Every row gives one point. Each copy is the shape, with its points in the same order, turned, moved and blurred by noise. Some copies are also mirrored. Which?

Shape:
[[-16 -33]
 [ -6   3]
 [-42  37]
 [ 16  14]
 [-14  -6]
 [-54   5]]
Copy 1:
[[ 38 -11]
 [  0  -8]
 [-30 -58]
 [ -5  17]
 [ 14 -14]
 [  8 -56]]
Copy 1 is: only turned
Copy 2 (6 x 2):
[[ 25  38]
 [  0   8]
 [-46  23]
 [  0 -14]
 [  3  22]
 [-27  50]]
Copy 2 is: mirrored
Copy 3, 6 rows:
[[-36 -24]
 [ -5  -2]
 [-14  48]
 [ 19  -7]
 [-17  -2]
 [-44  27]]
Copy 3 is: only turned
Copy 4:
[[-41  20]
 [ -3  16]
 [ 30  51]
 [  5 -13]
 [-17  26]
 [  3  59]]
Copy 4 is: only turned

Shape, 7 rows:
[[ -9  -3]
 [ 10  -7]
 [-17   7]
 [-36  44]
 [ 37   8]
 [-16 -17]
 [-24 -30]]
Copy 1 (7 x 2):
[[  2   0]
 [  7  17]
 [ 14 -13]
 [ 40 -35]
 [ 25  43]
 [ -9  -2]
 [-27  -8]]
Copy 1 is: mirrored
Copy 2 (7 x 2):
[[-11   8]
 [  9  20]
 [-16  -2]
 [-25 -45]
 [ 39   6]
 [-20  16]
 [-31  31]]
Copy 2 is: mirrored
Copy 3, 7 rows:
[[ -4  -8]
 [  8  -6]
 [-17 -19]
 [-27 -60]
 [ 35  -9]
 [-13   6]
 [-29  14]]
Copy 3 is: mirrored

Shape (8 x 3):
[[-33  28   1]
 [ 11 -36 -31]
 [  3 -32  16]
 [  4   4 -22]
 [-12  10  18]
 [-19 -12 -51]
 [  2 -22   9]
 [  0  37  -5]]
Copy 1:
[[ 28 -20  -2]
 [-44   7 -26]
 [-14  37  -6]
 [-23 -13   0]
 [ 16  12  10]
 [-28 -30 -43]
 [-14  26  -1]
 [  7 -31  23]]
Copy 1 is: only turned
Copy 2 (8 x 3):
[[ -4  39 -19]
 [ 45 -15  24]
 [ -5  -8  37]
 [ 28  -4 -10]
 [-17  17  -1]
 [ 60  16   4]
 [ -2  -7  21]
 [ -4  10 -39]]
Copy 2 is: mirrored

Shape:
[[-14  24   2]
 [ -4 -23  -5]
 [  0  12 -18]
 [ 35   5  -9]
 [ 31   5  44]
 [-27   0 -33]]
Copy 1:
[[ 13 -35   0]
 [  2   6  23]
 [ 24  -9  -3]
 [  5  13 -26]
 [-41 -11 -25]
 [ 40 -13  28]]
Copy 1 is: only turned
Copy 2 (6 x 3):
[[ 15  27   9]
 [ -3 -24   3]
 [ -3  13  -9]
 [-41   9   4]
 [-33  12  51]
 [ 18  -5 -24]]
Copy 2 is: mirrored
Copy 3, 6 rows:
[[  2   5 -10]
 [ 29 -15  25]
 [ -1   7  18]
 [-20 -19  35]
 [-13 -60   1]
 [ 21  28  17]]
Copy 3 is: only turned

Shape (7 x 4):
[[ 40   4  25 -31]
 [ 20 -16 -26  41]
 [-24  12 -22   0]
 [ -8 -10 -22  25]
 [  9 -32  39  -1]
 [ -9 -14  -4  24]
 [ 15 -18  -5 -21]]
Copy 1:
[[ 35 -26  31 -11]
 [ 43  51 -23  -3]
 [-13  25 -11  -1]
 [ 16  38 -24  -5]
 [ 40 -27 -21 -40]
 [ 18  24 -27 -21]
 [ 24 -11  -7  10]]
Copy 1 is: mirrored
Copy 2:
[[ 43  46  -6 -25]
 [-10 -28 -39 -13]
 [  4  -9  14  29]
 [  1 -24 -12   8]
 [ 60 -12  -9 -34]
 [ 13 -29  -9  -5]
 [ 40  12 -22   4]]
Copy 2 is: mirrored
